Each row of a before or after table is a point. One or more steps were done to the points. Then noise was added and the rows were shuffled. The steps act on columns, c1 being the first. Name the steps. A step turns or swaps two columns, mirrors them in a line or flattens them onto one, adds a multiple of one to another, or multiplies or shifts one. Angles are multiples of 10 degrees, from the lower column toward the higher: turns from -170 to 170, lines from 10 to 170 but not 90. Use the fewest steps. Two steps may share a column if one is a turn and the other turns, adds or multiplies; they go together, in the order done. Otherwise the lowest column goes first.
(in the rows, 100 means zero)

Before:
51  84  70
108  63  88
132  75  68
118  80  65
112  86  88
162  86  95
49  120  70
98  45  58
133  92  132
96  120  65
139  144  55
66  104  101
113  115  74
After, 13 rows:
106  86  163
69  80  125
62  120  54
73  73  136
89  86  112
65  144  146
57  43  103
94  104  64
134  91  128
74  118  114
67  118  103
65  83  58
87  62  109
Steps: mirror c1 and c3 in the line at 40 degrees

Before (13 x 8):
51  80  130  99  92  62  143  141
71  86  93  90  94  109  94  135
60  92  96  109  51  142  65  74
122  71  61  46  120  59  112  161
120  144  73  123  107  124  70  79
67  112  108  52  69  107  74  93
110  59  150  61  102  114  82  75
50  147  70  48  93  122  91  150
114  144  60  72  84  71  98  92
64  91  99  122  94  135  83  158
66  74  138  47  99  93  48  71
96  88  156  120  51  97  60  85
107  126  68  88  131  98  57  92
After, 13 rows:
52  91  99  97  94  135  81  158
62  87  93  99  93  109  95  137
117  144  61  100  84  71  100  91
58  113  108  101  70  107  74  94
49  91  95  99  49  140  63  76
109  127  68  99  132  99  59  91
35  148  72  100  90  120  91  150
125  141  73  100  108  126  70  78
94  88  158  98  51  97  61  86
57  74  139  100  101  95  47  71
127  72  60  102  119  60  112  161
111  60  149  100  104  113  82  75
36  80  129  99  92  60  143  140
Steps: multiply c1 by 1.3; multiply c4 by 0

Before:
125  104  72  128  71  110  34  51  87  59  104  110
160  97  67  51  65  106  107  111  87  62  86  118
110  95  63  76  53  145  25  63  72  108  128  122
103  98  61  42  15  65  126  125  123  79  65  160
115  95  87  86  133  93  93  56  150  129  77  103
92  95  76  96  137  102  97  98  96  107  48  115
92  69  115  83  144  86  55  77  113  91  94  88
69  85  97  89  134  131  107  75  153  83  74  89
96  98  128  108  137  120  90  94  137  120  101  141
112  143  43  53  70  65  128  161  115  98  112  124
124  112  68  67  38  95  86  163  144  110  65  124
98  42  79  123  147  109  92  81  130  111  102  102
After (12 x 12):
96  121  128  109  136  99  89  94  137  122  103  141
160  106  66  51  65  96  107  111  72  85  87  118
69  130  99  88  133  84  108  73  134  119  73  89
93  86  115  83  144  69  57  77  105  104  94  87
112  65  45  54  68  142  128  162  109  106  112  124
103  65  61  41  16  97  125  126  107  104  65  162
99  109  81  123  147  41  91  80  127  117  102  101
114  95  86  86  133  95  92  56  151  128  76  103
125  110  72  129  71  106  34  50  73  84  104  108
91  103  78  96  138  94  97  98  102  101  48  114
111  146  62  78  53  94  25  63  84  90  128  122
123  95  69  66  38  112  86  163  137  123  65  123
Steps: swap c2 and c6; flatten c9 and c10 onto the line at 30 degrees

Before (9 x 20):
98  130  102  110  89  123  96  91  81  90  96  102  78  85  119  98  109  120  90  116
81  99  85  95  118  100  108  87  93  94  105  115  112  90  113  103  90  88  94  118
110  84  92  116  98  85  105  113  96  82  97  68  96  106  122  90  76  123  106  102
103  108  82  98  121  83  87  113  96  126  86  97  105  95  115  80  115  122  83  118
102  107  86  93  125  80  116  97  129  128  105  114  123  80  83  86  112  97  88  100
112  110  74  133  106  120  106  100  81  98  101  70  103  82  113  97  117  102  107  91
72  96  109  138  90  85  90  78  106  113  113  95  80  117  89  98  105  120  79  93
115  92  91  101  103  126  97  116  121  113  78  112  85  113  87  95  114  123  106  116
83  106  84  90  95  101  118  125  124  129  97  88  122  112  104  106  108  92  79  122
After (9 x 20):
81  159  85  95  118  100  108  87  93  94  105  145  112  90  113  103  90  88  94  118
103  168  82  98  120  83  87  113  96  126  86  91  106  95  115  80  115  122  83  118
102  167  86  93  125  80  116  96  129  128  105  142  123  80  83  86  112  96  88  100
112  170  74  133  106  120  106  101  81  98  101  10  103  82  113  97  117  103  107  91
72  156  109  138  90  84  90  78  106  113  113  85  80  117  90  98  105  119  79  93
98  191  103  110  89  123  97  91  81  90  96  106  78  85  119  98  109  119  90  116
115  153  91  102  103  126  98  116  121  112  77  136  84  113  88  95  114  123  106  116
110  144  92  116  98  85  105  114  96  82  97  4  96  106  122  90  76  123  106  102
83  166  84  90  96  101  118  126  124  129  98  65  122  112  104  106  108  92  79  122
Steps: shift c2 by 60; multiply c12 by 3

Before (13 x 48):
135  139  148  124  82  103  109  104  156  107  95  91  118  121  117  128  57  107  111  122  103  102  111  176  79  103  95  83  82  53  88  100  68  112  111  105  177  159  96  117  90  140  100  124  96  95  142  79
107  121  120  98  133  29  109  68  103  64  83  31  94  68  162  106  94  120  120  130  95  79  54  112  126  67  49  152  67  105  122  73  82  67  114  64  107  104  154  154  131  81  97  114  75  137  86  66
71  98  115  60  107  112  72  123  97  78  46  116  90  99  117  61  67  131  96  102  108  127  107  123  115  95  100  77  116  141  73  145  125  109  132  81  104  145  86  83  74  139  133  96  76  105  74  81
52  71  125  111  66  63  95  120  97  67  66  93  106  34  124  46  90  84  147  133  44  80  97  74  80  20  123  64  92  104  86  69  111  59  91  91  113  56  128  137  59  133  114  125  102  95  94  162
84  55  93  110  76  148  147  118  93  74  184  99  83  45  119  86  83  123  64  98  116  121  69  57  129  113  156  146  90  99  68  58  94  124  54  105  135  119  100  155  55  83  117  72  105  83  128  142
64  98  108  71  116  96  105  28  86  101  109  115  124  120  80  139  49  118  64  92  88  108  54  124  98  137  98  111  66  132  77  95  109  107  80  102  122  90  86  122  134  118  149  90  116  145  85  134
97  110  89  93  89  99  85  64  133  70  135  116  108  91  168  107  86  121  109  181  97  58  91  76  82  100  97  64  121  69  105  103  112  128  119  107  114  128  100  126  95  107  61  93  119  78  61  104
129  98  104  70  110  86  93  64  145  89  122  115  82  148  129  130  57  60  68  82  95  79  115  144  86  98  100  153  85  82  70  88  130  120  187  144  141  66  87  92  68  131  118  71  112  169  131  98
98  105  70  123  188  165  154  95  77  78  79  167  141  137  128  94  69  72  132  127  113  68  82  65  59  100  88  99  71  102  99  111  85  51  106  60  144  151  160  120  106  127  128  98  128  125  99  80
40  140  114  120  78  105  71  84  52  86  120  107  69  78  92  130  62  105  91  155  80  128  115  99  92  144  133  91  104  95  95  93  55  102  107  106  125  129  66  73  96  110  121  50  124  120  63  84
65  126  106  133  136  156  178  92  77  77  139  89  111  73  148  81  107  66  117  103  73  105  108  85  91  141  45  180  101  67  140  153  56  119  46  79  83  128  125  117  131  118  160  81  60  102  92  51
120  160  139  104  87  63  72  120  149  67  114  107  66  89  155  105  45  91  112  103  33  79  48  82  109  101  83  104  82  103  137  96  109  61  66  94  92  89  105  100  113  60  119  53  105  180  119  64
90  131  136  91  101  97  173  69  74  70  67  112  145  78  111  79  101  134  136  74  95  125  81  127  117  52  115  76  138  102  125  48  120  75  118  55  64  65  109  94  154  80  164  67  40  57  107  73
After:
106  123  122  99  73  35  112  114  105  40  84  25  96  66  163  105  95  74  118  61  97  79  52  83  123  67  50  151  64  105  119  72  84  66  113  72  107  108  150  131  133  82  126  113  77  135  88  65
70  99  118  59  100  113  71  121  96  89  46  119  89  99  116  62  69  84  98  95  106  126  104  131  115  98  98  77  114  145  71  144  123  109  133  82  103  143  88  73  97  139  65  97  80  103  72  87
38  141  115  117  41  107  76  126  49  101  117  109  69  79  91  130  62  53  89  109  81  128  114  102  94  142  136  91  102  96  94  95  52  101  106  107  126  129  72  69  97  111  102  51  128  118  62  85
118  158  139  104  96  62  77  107  150  70  115  103  70  86  158  106  45  41  110  117  35  79  48  77  108  98  82  105  84  102  138  97  107  57  66  93  92  90  103  85  95  59  74  54  107  177  120  63
53  73  126  112  61  63  93  102  96  55  69  95  105  30  124  42  85  30  149  127  43  85  98  114  79  21  123  64  91  104  87  68  111  57  91  90  111  60  128  119  54  136  76  127  102  94  92  165
98  107  68  127  83  164  157  121  76  75  80  166  138  134  129  90  69  17  135  8  115  69  82  75  59  99  87  99  71  104  96  108  85  48  104  65  148  147  163  108  80  129  94  95  131  124  102  80
129  96  101  67  117  85  93  133  146  90  122  117  86  147  131  129  57  9  69  89  94  78  119  153  86  95  103  152  85  82  68  86  127  121  181  146  145  67  85  84  111  133  119  72  113  171  132  97
64  124  108  129  103  159  178  158  77  71  143  91  109  67  146  79  102  16  119  61  76  104  108  68  92  142  44  180  102  67  143  147  59  117  45  75  84  122  128  100  103  119  79  81  64  104  96  50
97  111  90  89  17  102  90  83  134  58  136  118  110  93  173  105  85  73  109  96  95  58  89  92  76  101  100  64  123  70  104  100  113  126  117  103  115  128  105  105  78  109  146  94  120  78  60  100
84  54  94  110  101  150  144  106  95  49  184  97  81  47  119  85  86  75  62  127  117  121  66  105  130  113  156  145  93  98  69  56  93  123  52  106  136  119  100  135  37  83  75  74  106  80  126  143
65  99  107  67  113  95  103  180  90  89  109  116  126  119  79  139  47  66  63  87  87  106  58  88  96  139  98  111  66  135  79  94  108  108  79  100  121  92  89  117  137  117  136  87  119  144  87  132
136  141  152  127  76  101  107  99  155  103  94  93  118  119  123  133  56  54  113  115  102  102  104  157  79  100  96  81  80  53  85  100  69  112  113  104  177  159  96  121  150  142  96  125  94  92  143  81
86  130  137  86  128  98  169  174  75  75  70  113  144  80  112  81  101  87  137  103  94  123  85  80  118  51  116  79  134  103  119  51  120  80  114  57  61  60  108  77  153  77  94  64  40  59  104  79
Steps: mirror c5 and c20 in the line at 140 degrees; turn c8 and c43 by -120 degrees; turn c10 and c40 by 30 degrees; shift c18 by -50; turn c24 and c41 by 50 degrees

Before:
101  79  90  94  103  105  82  100  81  106  105  95  121  128  127  123  117  112  109  125  79  72  130  109  143  100  67  120  113  81  32  79  88  99  95  91  106  89  130  112  100  147  87  126  145  112  96  101  91  90  88  93  81  130  76  87  97  117  115  116  82  123  98  84
53  82  140  131  91  106  108  104  95  103  105  99  88  127  109  76  119  101  117  79  97  121  89  84  128  87  123  125  105  124  93  104  108  38  70  108  105  108  100  101  110  154  107  89  137  76  138  78  111  80  89  108  116  100  109  117  98  115  126  60  141  102  71  103
103  113  124  92  84  122  114  105  98  81  88  130  106  125  98  86  142  112  100  89  96  58  120  122  125  116  101  94  83  148  86  100  107  101  94  95  56  100  112  94  126  145  122  67  128  80  90  77  96  99  80  127  120  77  65  94  90  120  94  73  79  95  126  129
104  136  121  98  57  54  63  84  126  121  102  88  89  88  107  128  144  122  125  108  83  104  151  122  111  116  104  102  97  128  128  108  118  118  110  59  125  97  128  93  122  140  124  115  111  93  122  104  120  148  108  103  136  116  63  83  83  80  129  9  69  104  100  142
89  102  98  72  67  47  102  89  76  88  98  75  119  86  101  96  113  141  135  57  71  104  104  96  101  87  106  67  116  124  60  119  119  69  119  58  56  100  146  73  127  70  74  103  110  92  137  104  108  118  84  119  83  102  106  129  85  121  119  48  115  121  63  80
84  115  99  114  98  59  93  89  94  137  133  142  98  76  94  124  112  127  129  83  97  86  100  104  119  68  92  86  73  83  105  133  99  76  104  68  88  136  168  131  85  92  155  95  137  88  69  110  126  85  87  115  53  94  107  84  117  110  71  87  116  131  83  150
94  129  106  105  130  121  100  97  56  149  150  65  131  108  94  100  68  130  123  103  112  96  111  74  114  118  82  98  73  70  111  84  109  92  96  151  86  85  120  125  155  106  88  79  103  109  78  130  104  128  107  93  78  87  79  103  98  84  84  108  117  78  132  118
102  95  153  100  67  100  87  89  72  114  101  112  112  98  85  111  76  101  111  105  102  93  79  75  126  116  113  113  125  139  108  105  102  82  57  101  100  176  106  78  105  113  121  116  76  76  134  137  85  123  104  125  105  116  84  124  104  85  102  90  121  131  112  111
101  115  94  107  70  121  92  104  83  84  96  128  123  110  91  139  94  90  114  91  91  99  91  98  130  87  86  76  104  108  94  90  107  101  106  82  116  117  72  92  86  82  64  91  86  71  139  81  108  112  55  89  117  123  75  128  80  103  106  72  119  134  101  104
93  116  103  93  125  118  84  110  103  111  117  94  99  116  59  125  112  117  114  73  60  110  103  131  84  74  98  105  82  71  60  90  123  112  116  96  149  112  98  69  101  132  101  113  53  69  74  119  89  115  101  119  120  91  91  107  83  67  77  105  96  141  100  125
84  125  79  45  99  102  109  121  100  124  111  107  70  109  131  102  91  116  110  142  140  88  129  80  121  116  93  87  121  80  79  111  119  87  70  118  70  123  116  101  118  121  79  128  95  74  149  83  84  95  71  88  115  88  109  109  81  100  74  82  110  125  83  89
81  92  108  86  86  72  72  81  73  108  113  139  109  74  104  138  128  116  120  111  113  110  117  99  62  109  110  117  94  102  87  86  104  81  97  95  112  115  106  60  104  127  67  114  119  65  117  91  105  86  88  72  99  82  115  75  126  88  89  37  156  136  104  97
88  129  83  72  102  37  90  57  118  122  114  111  110  110  133  108  114  64  158  109  49  78  130  124  93  120  140  81  106  95  86  76  119  112  87  69  97  88  68  102  82  141  72  80  123  97  121  115  108  127  89  109  139  104  115  86  68  155  143  72  80  139  115  105
113  109  117  142  105  73  96  141  80  131  106  131  99  76  109  99  114  106  64  110  106  64  112  104  130  97  121  86  43  67  148  71  91  82  107  84  69  92  88  81  103  119  128  106  100  110  110  115  84  112  118  116  118  81  69  87  59  137  97  119  150  128  73  97
After (14 x 64):
52  80  63  132  87  106  107  104  97  103  103  100  87  126  111  76  121  100  116  78  98  121  88  87  129  87  123  129  105  124  94  104  108  37  71  109  106  109  101  101  109  84  106  91  139  76  137  79  111  80  91  108  115  100  108  92  93  115  124  34  140  99  67  102
93  130  95  104  131  120  101  97  58  150  150  67  132  107  96  101  68  130  123  104  111  95  112  73  113  118  82  101  71  66  109  86  109  92  96  150  86  85  120  125  156  91  88  81  102  107  76  132  104  128  107  93  77  86  80  103  101  82  82  103  118  78  131  117
80  91  99  86  76  72  75  79  75  106  112  140  108  74  103  137  129  115  120  110  113  109  119  98  62  110  112  93  95  101  87  88  103  83  96  96  112  118  104  58  102  122  66  114  119  65  118  91  108  86  90  73  100  82  115  71  72  87  90  35  158  137  103  98
104  137  74  98  55  53  62  84  126  121  103  92  88  89  107  128  145  121  126  107  82  105  152  123  111  116  105  89  96  127  128  108  119  118  109  59  125  98  130  94  120  129  125  114  111  95  122  103  119  148  109  103  135  116  64  89  114  81  128  6  70  101  99  143
84  114  105  114  99  60  95  90  92  136  133  140  97  73  92  122  109  125  130  81  96  87  101  106  119  71  91  78  74  83  106  132  100  77  105  66  88  138  168  131  84  112  155  97  135  89  69  107  125  86  87  116  53  94  109  101  83  112  73  96  115  129  82  147
88  129  111  74  104  37  87  55  118  119  113  111  111  110  134  106  114  64  156  108  50  78  129  124  94  120  140  80  104  94  87  76  118  111  85  68  101  88  66  102  82  89  70  82  124  97  121  116  110  127  89  110  138  104  115  107  135  156  144  52  80  138  115  105
113  106  79  141  107  72  98  142  82  129  105  130  99  73  110  99  115  108  65  109  107  64  113  105  134  96  120  81  43  66  148  71  91  81  106  83  68  91  89  81  106  72  128  108  100  111  111  114  85  112  120  115  118  83  69  101  138  138  97  102  150  127  71  98
85  124  118  47  102  102  108  121  101  126  113  106  70  110  132  102  91  115  111  143  142  87  129  80  122  116  93  100  121  82  81  112  120  88  68  118  70  123  117  100  119  94  82  128  95  75  150  83  83  92  70  87  114  89  110  117  124  102  75  74  110  123  83  90
95  117  94  96  124  120  84  110  102  112  118  91  97  117  59  124  111  118  116  75  58  110  105  130  86  73  99  112  82  70  60  89  124  111  115  95  149  111  99  68  100  72  100  114  55  70  74  120  89  114  101  121  120  89  90  102  116  68  76  83  96  141  99  125
101  79  107  91  97  105  80  102  83  107  105  95  122  128  129  125  116  111  107  126  80  73  131  107  147  100  65  104  112  81  31  81  88  101  95  91  107  88  131  111  100  53  87  125  146  113  98  100  90  90  88  91  81  130  77  80  105  117  116  84  82  122  99  86
104  115  75  90  84  121  116  104  99  80  85  129  107  124  97  87  142  110  98  87  95  59  121  122  125  114  100  91  84  149  85  100  107  101  93  94  56  99  113  94  126  84  120  68  128  80  90  77  97  100  78  129  120  77  65  102  105  119  95  50  77  93  127  130
101  115  101  108  83  119  93  104  84  84  98  129  122  112  89  138  94  87  113  92  91  100  90  99  131  85  85  106  103  109  92  90  106  101  108  82  118  113  73  93  86  130  63  92  85  70  139  79  109  113  56  88  115  122  78  135  119  105  106  89  115  136  100  104
102  96  49  98  71  101  87  90  72  114  98  112  113  96  85  110  75  102  111  103  100  91  80  75  126  115  113  127  126  142  109  105  103  85  55  102  100  178  107  79  105  96  123  115  77  75  134  136  86  125  105  124  105  115  86  104  86  85  100  82  122  133  114  109
88  100  98  70  81  45  103  88  76  86  96  74  117  85  102  95  111  143  135  57  72  102  105  96  102  85  104  102  117  126  59  120  118  67  120  59  54  100  146  75  127  156  73  102  109  92  138  103  109  119  86  119  82  101  105  144  115  119  119  79  115  119  63  80
Steps: turn c3 and c57 by -170 degrees; turn c28 and c56 by -50 degrees; add 0.3 times c56 to c5; mirror c42 and c60 in the line at 110 degrees
